Each row is a point. The window is the flat piece filled in between its corners: a triangle in 3 columns, a solid with four corners in 4, and so on. A path goes straight from each point to the next, and from the last back to the first. After which points does the path pass through the window?
In the rows, 128 means zero.

Window, 4 rows:
[[ 86 150 123 108]
 [ 92 164 200 124]
 [172 154 155  98]
 [161  84  76 116]]
Path:
(1): [111 144 187 104]
(2): [123 179 166 134]
(3): [ 83 155 114 139]
(4): [ 82 123 129  72]
(5): [107 108 110  47]
(6): [144 133  86 130]
(7): [134 130 109 137]
(8): [135  94 138  73]
(9): [107 101 160  93]
(10): [118 159 132 148]
(11): [116 177 170 138]
(12): [ 99 113 155  69]
Through the window after points: 1, 7, 11

Window, 8 rows:
[[143 129  61 214  68 116 133 150]
 [ 92 106 113  52 150 140 123  93]
 [146 118 104 177 120  83 189 149]
 [ 87 112  65  97 208 119 106 129]
 [107 120 141 179 136 124 137 138]
 [149  78  98  71 169 145  98 115]
 [131 187 116 112 165 148 116 134]
 [153  89 128  76 106  70  89 113]]
Path:
(1): [139 146 116 116 159 128 106  79]
(2): [124 151 115  97 126 118 124 209]
(3): [121 107  90 133 119 133 120 166]
(4): [167 121  79 156 124 112 124  71]
(5): [133 127 129 130 129 107 117  48]
(6): [136  97 112  81 121 115 124 186]
(7): [107 111  86  91 162 122 114 157]
(8): [125 112 102 142 178 108 134  55]
Through the window after points: 1, 3, 7

Window:
[[ 59 113 210 200 106 132 152 114 159  91 165]
 [101 180  66 129  92 126 136 187 147 148  86]
 [173 174 121 112 142  85  83 136 135 144 145]
 [182 187 115 126  96 109 123 109  94  75 139]
 [158 172  70 166 142 137 197 140 165 163 123]
 [100 106 213 135 132 159 195 162 145  99 136]
 [ 89  68 212 147  86 165 178  81 174 124 118]
 [141 174  96 110 157  98 113  90  45 130 146]
 [ 83 154 214 144  94 198 167 110 160 136 165]
 [172 180 114 160 161 148  94 118  95 121  92]
 [ 58 114 189 127 135 178 164  97 200  68 149]]
Path:
(1): [110 194 137 143 153  95 177 115 148 116  82]
(2): [102 162 172 146 132 111 184 115 200  92  91]
(3): [125 125 148 158  98 169 140 138 139 125 157]
(4): [100 110 179 157 112 163 154 123 147 100 159]
(5): [ 67 166 211 158 141  98 183 138 164 101 109]
(6): [118 176 118 149 123 125 158 128 151 136 101]
(7): [134 122 110 144 109 165 127 162 126 126 147]
(8): [136 133 101 138 105 135 118 140 102 100 160]
(9): [133 198 132 125 122 115 154 121 137 126  96]
(10): [136 202 156 145 158  83 157  86 149 130  72]
(11): [139 125  99 143 118 139 147 145 130 109 149]
(12): [134 118 113 164 126 159 130 143 128 127 159]
(13): [128 180 156 148 118  97 166 104 124 139 105]
(14): [ 85 187 179 135 107 128 149 114 148 129 111]
(15): [119 137 134 136 118 162 148 137 146 126 149]
(16): [148 120  84 139 118 160 116 150 138 125 148]
Through the window after points: 4, 6, 8, 14

Window, 12 rows:
[[144 156  86 135  72  60  90 169 107 102 162 137]
 [135 102 156 184 176 149  98 120 151 146 116 145]
 [160 127 189 126  89 142 185 116 170 197 171 135]
 [117  77 115 125 181 126 130 167 130 132 137  94]
 [ 90 132 111 141 196 115 116 132  78 151  83 115]
 [179 207 141  92  83 131  50 146 124  79 158 101]
 [ 92  99 157 176 137 172 181 153 122 132 118 133]
 [120 118 211 114 102 125 141  92 129 114 202 172]
 [110 146 177 146 105 165 110 119 112 159 243 157]
 [ 53 164  52 106 100  54  63 191 156 100 103  96]
 [123 144 157 166 203 137 178 145 153 138 148 141]
 [113 176 151 122  78  49  48 203 113 108 150  91]]
Path:
(1): [ 91 154 150 148 111  56 125 113 130 100 168  52]
(2): [128 146 135 105 107 126 103 196 120 136 153 165]
(3): [130 115 164 107 115 138 136 174 143 163 143 172]
(4): [133 135 146 149 128 119 147 112 135 154 154  94]
(5): [104 137 150 158 133 133 126 115 117 119 148 105]
(6): [118 154 149 133 121 130 125 166 120 145 130 171]
(7): [127 139 144  94 139 123 115 172 135 136 121 164]
(8): [133 163 127 166 107  87  91 109 142 123 200  78]
(9): [106 150 110 169 105 107 100  98 123  88 147  57]
(10): [114 129 140 100 116 102  94 195 102 163 132 177]
(11): [126 120 135 106 159 132 106 190 125 136 120 148]
(12): [115 105 126 171 150 119 119 116 142 128 149  91]
(13): [129 120 136 178 111 124 161 103 153 127 168  75]
(14): [135 146 168 102 134 141 111 163 123 164 125 170]
(15): [139 149 177  81 149 155  87 177 137 140 149 187]
(16): [122 136 125 193  97 111 128 105 119 100 140  66]
Through the window after points: 3, 11, 13, 15

Window (14 x 14):
[[163 159 117 108 119  87 157 162  86 107  88 151 112  97]
 [128 168 137 142 126  96  70 195  97  85  69 123 132 123]
 [130  77 120 102 140 136 120  98 148 131  89  59 121 137]
 [ 65 154 150 124 148 154  80  29 116 119 144 203  51  89]
 [170  73 149 139 168 165 122  98 221  93 147  91 104 122]
 [165 184 135 142 129 118 122 139  54  63  51 148 183 138]
 [106 111 176 134 127 113 143  99 182 102 160  75 129 154]
 [150 153 119 101 169  45 103 144  92  79  66 164 184  95]
 [190 184 117 111 105  85  73 133  95 104 111 112 154 138]
 [133  66 123 181 100 135 127  86 209 124 137  73 143  98]
 [121  68 106 132 122 157 130 112 224 135 147 117 137 175]
 [ 65 197  99 138 216 156 117  60 114 141 154 167  81  72]
 [ 77 111 131 139 198 164  99  72  74 130 203 181  92  77]
 [154  98 174 142 148 133 125 115 179 180 110 110 144 127]]
Path:
(1): [137 104 122 156 153 110 121 108 155 119 118 115 105 145]
(2): [154 130  98 184 140  73 100 120  95 119 103 152  83 135]
(3): [ 99 156 158  91 142 139  93 130 133  92 102 137 151  99]
(4): [127 141 128 102 110 140 112 127 151 107 103 112 157  89]
(5): [150 129 126 154 147  93 132 107 140 119  99 119 109 139]
(6): [129 105 119 167 147 103 121  93 134 122 112 125  79 174]
(7): [126 113 134  93 132 161 118 113 170 117 129 117 148  90]
(8): [116 131 156 100  99 164 115 123 168 102 117 126 152  70]
(9): [131 118 126 168 158 111 108  75 127 133 125 134 104 140]
(10): [135 103 110 162 174 108 120  84 147 117 135 121  93 130]
(11): [ 92 115 156 123 142 162 134 107 160 120 131 137 134  81]
(12): [139 117 151  69 124 190 116 121 181  95 142 124 155  84]
Through the window after points: 2, 6, 8, 12

Window (14 x 14):
[[168  39 133  86 107 149 104 145 112 224  64 125 161 151]
 [ 77  10 173  82 119 135  76  74 144 111 125 148  87  80]
 [ 83 108 124 112 142 106 101 149 158 135 147 136 179 159]
 [111  95 142 142  90 128 109 114 181  94 114 119  86 190]
 [131 181 144 132 145 174 121 115 142 114  65 131 144 120]
 [145  51  73  52  93 167  44 103 141  78 143 135 105 148]
 [175 108  89 150 131 193 117 116  84 115 134 166 151  94]
 [110 194 150 125 102 100 138  98 126 106  96  81 109 117]
 [154  99 156 160  92 120 144  85 246 124 144 143 117 105]
 [ 57 135 109 119  93 128 135  93 164  71 110 151  79  68]
 [131  65  72 115 140 117 132 120 157 146  98  26 139 165]
 [ 32 176  81 100 177 101  87 115 123 167 139  96 107 157]
 [ 93 172 163  81 144 182 149 156  95 185 109 110 153 162]
 [182 157 126 150 131 117 155 160 184  91  99  92  89 129]]
Path:
(1): [137  99 148 123 108 152  76 174 162 166 117  77 164 125]
(2): [136  92 114 104 130 124 137 114 134 143  93 133 122 149]
(3): [109 105  97  74 142  90 133  78 144  86  91 157 105 143]
(4): [104  85 153 147  77 173  86 132 168 125 135 103 100 125]
(5): [118 105 123 133  93 147  72 161 167 146 124  94 132 119]
(6): [149 112 129  80 178 134 165  74  97 134  83 131 139 188]
(7): [119 138 114  87 168 113 147 112 148 135 119 130 147 158]
(8): [101 116 145 125 110 153  98 147 139 144 116 120 148 136]
(9): [114  96 120 116 114 154  93 140 161 133 117  69 141 123]
(10): [131 109 101 126 139 113 145  98 142 129 117 137 118 160]
(11): [109 127 100  85 147 147 170  77 140 112 114 142 104 138]
(12): [ 88 146 129 135 122 134  70 150 147 121 130  83 133 136]
Through the window after points: 1, 3, 7, 9

Window:
[[181 136 169 185 121 152 112 100 130 143  95  36 131 146]
 [137 117 105 160 129 150 195 174  63 167 179 217  68 107]
 [126  87 142  91 145 175 112 162 168 148 150 122 112 130]
 [119  89  76 140 117 157 141 103  85 175 126 176 106 142]
 [110 107  80  92 168 159 166 133 123  79 122  87 119 111]
 [128 121 146  84 176 143 128 152 107 144  78 118 153 112]
 [128 123 144 177 104 171 159 124 124 124 139 240 143 126]
 [168 123  69 164 146 111 154 121 101 162 200 223 130 112]
 [110 119 163 194 173 127 114 120 109 140 123  20 157 207]
 [ 79  90  89 136 136 117 156 157 129 158 137 109 128  66]
 [102 109 146  83 162 112 198 108 154 152 111 137  87 124]
 [139  97 156 152 120  92  77 139 115  93 101  62 121 165]
 [111 172  66 167 140 128 154 156 128 170 132 181  83 140]
 [179  92 145 166 106 128 138 159 139 133  90  57 177 202]]
Path:
(1): [111 131 142 106  73 132 159 151  64 166 156 113 141 192]
(2): [147 101 126 165 148 126 129 143 130 123 114 125 115 128]
(3): [151  81 118 149 169 148 129 142 130 138 124 143 110 136]
(4): [126 140 133 143 114 133 137 112 123 142 111  93 144 133]
(5): [167 141 166 108  94 129 170 150  55 184 202 160 149 136]
(6): [135 104  84 174 178 130 128 115 160 116  93 136 112 149]
(7): [119  61 103 191 170 173 148 158 194 120 104 142 138 110]
(8): [133 176 133  96 115 111 138 101  46 146 159 126  98 148]
(9): [ 93 124 145  99  90 123 215 100  91 160 187 130 129 169]
(10): [158  96 105 175 163 153 105 161 147 134  97 127 102 117]
(11): [117  77 142 176 181 135 161 124 120 125 109 155 101 120]
(12): [123 127  94 143 118 118 144 144 105 153 140 109 135 127]
(13): [170 163  99 101  96  94 146 119 102 129 176  93 125 144]
(14): [106  69 137 196 170 172 106 164 120 143  79 150 126 135]
(15): [153  60 123 170 205 161 156 172 121 127  93 162 113 132]
(16): [117 153 106 122 103 128 147 111 124 163 164 116 136 135]
Through the window after points: 1

Window (14 x 14):
[[175 104 168 148 106 138  99 130 108 157 109 134 171  94]
 [111 111 147 131  86  98 202 149 145 131 132  64 161 127]
 [183  95 212 178 110  78 115 106 145 154 171 200 140 157]
 [129 117 122 142 127 186 155 135 106 102 160 124 162  62]
 [148 121 180 102 192  71 154 112  48 113  92 163  76  87]
 [104 117 181 117 162 121 172 100  95 158  91 164 158 113]
 [167 144 232 103 124 124 121 191 121  86 145 102 206  95]
 [138 108  68 122 117 133 104 112 129  85 104 155 150 103]
 [153 145  98  44  50 157 179 135 133 152 128 131 109 160]
 [175 151  92 121  42 174 122  88 134 104  92 130 133 185]
 [126 159 100 143 107 108  92 150 126 118 147 148  75 146]
 [126 110 193  87  46 185  78 168 106  79 130 165 111  91]
 [205 119 174 137 153 165 102 125 170 123 113 180 106 108]
 [153 150 186  74  96 134 127  92 150 130 144 128 121 105]]
Path:
(1): [177  66 198  98 153 159  89  93  79 143 137 144 131 137]
(2): [126 147 151 129 101 112 153 154 146 117 120 161 129  91]
(3): [179 185 167 126 106 110 156 112 129 159 127 198 154  81]
(4): [138  55 161 105 111 163  86 145 110  97 113  67 130 145]
(5): [121  56 145 105 122 149 133 122 100 157 158 108  82 166]
(6): [155 141 164 127 121 134 132 130 138 116 108 160 143 101]
(7): [166 177 188 137 102 138 128 140 149 136 111 170 146  67]
(8): [157 111 152 107 127 130 114 122 107 116 129 147 122 129]
(9): [161  75 183 115 141 124 113 114  99 137 145 143 153 132]
(10): [157 189 164 154  79 121 144 155 149 110 113 149 134  75]
(11): [162 159 174 129  87 120 127 139 146 111 137 165 141 116]
(12): [121  67 149 107  92 155 109 121  83 128 136 132 117 127]
Through the window after points: 3, 5, 9

Window, 14 rows:
[[105 120 209 118 152 153 180  83 116  92  40 165 152 151]
 [105 166 154 105 146 177  90 150 131 114 159 145 180 146]
 [145 140 119  87 186 130 214 120 167 193 178 111 114 181]
 [139  93  82 163 127 115 160 138 176 145  73 154 177 135]
 [101 176 168 107 182 146 108 113 166 118 137 115  96  57]
 [123 100 136 153 172 134 150  77  55 128 139 133  89 114]
 [129 158 118 153  81 154 209 127 162 134  96  79 124 110]
 [183 157 104 127 140 174 172 122 128 121  74 170 186 178]
 [122 159 102 123 119 181 129 146 172 173 118 200 145 122]
 [176 126 203 127 122  83 171  75 140 139 142 175 184 150]
 [166 172 135  97 149  97 117 187 122 166 148 104 123 231]
 [ 66 157 104  77 222  81 135 119  74 136 135 163 110 137]
 [155 172 159 103  73 190 105  67 223 157 131 135 188 145]
 [171 124 102  72 120 128 127 167 127 122 146 155 142 190]]
Path:
(1): [133 193 132 132 131 110 181 131 142  99 181 152  91 174]
(2): [138 141 155 138 146 127 140 109 144  91 131 177  99 201]
(3): [156 138 115  86 137 143 157 138 123 152 107 140 185 137]
(4): [147 124 144 108 128 149 152 125 132 163 114 143 176 113]
(5): [122 149 125 127 145 145 153 101 167 117 124 150 135 160]
(6): [122 163 130 151 137 127 143  96 155 113 126 151 105 184]
(7): [143 120 145  75 154 144 157 130 110 173 104 145 173  97]
(8): [134 141 151  99 143 164 150 133 136 160  98 145 140 101]
(9): [ 95 185 113 159 148 126 115 101 188  87 161 154 118 164]
(10): [130 142 119 143 136 145 143 128 174 132 147 180 124 154]
(11): [128 152 136  99 134 160 152 124 140 160 102 145 154 131]
(12): [142 109 143  98 163 134 111 137 104 182  78 108 166 160]
Through the window after points: 2, 8, 10, 12
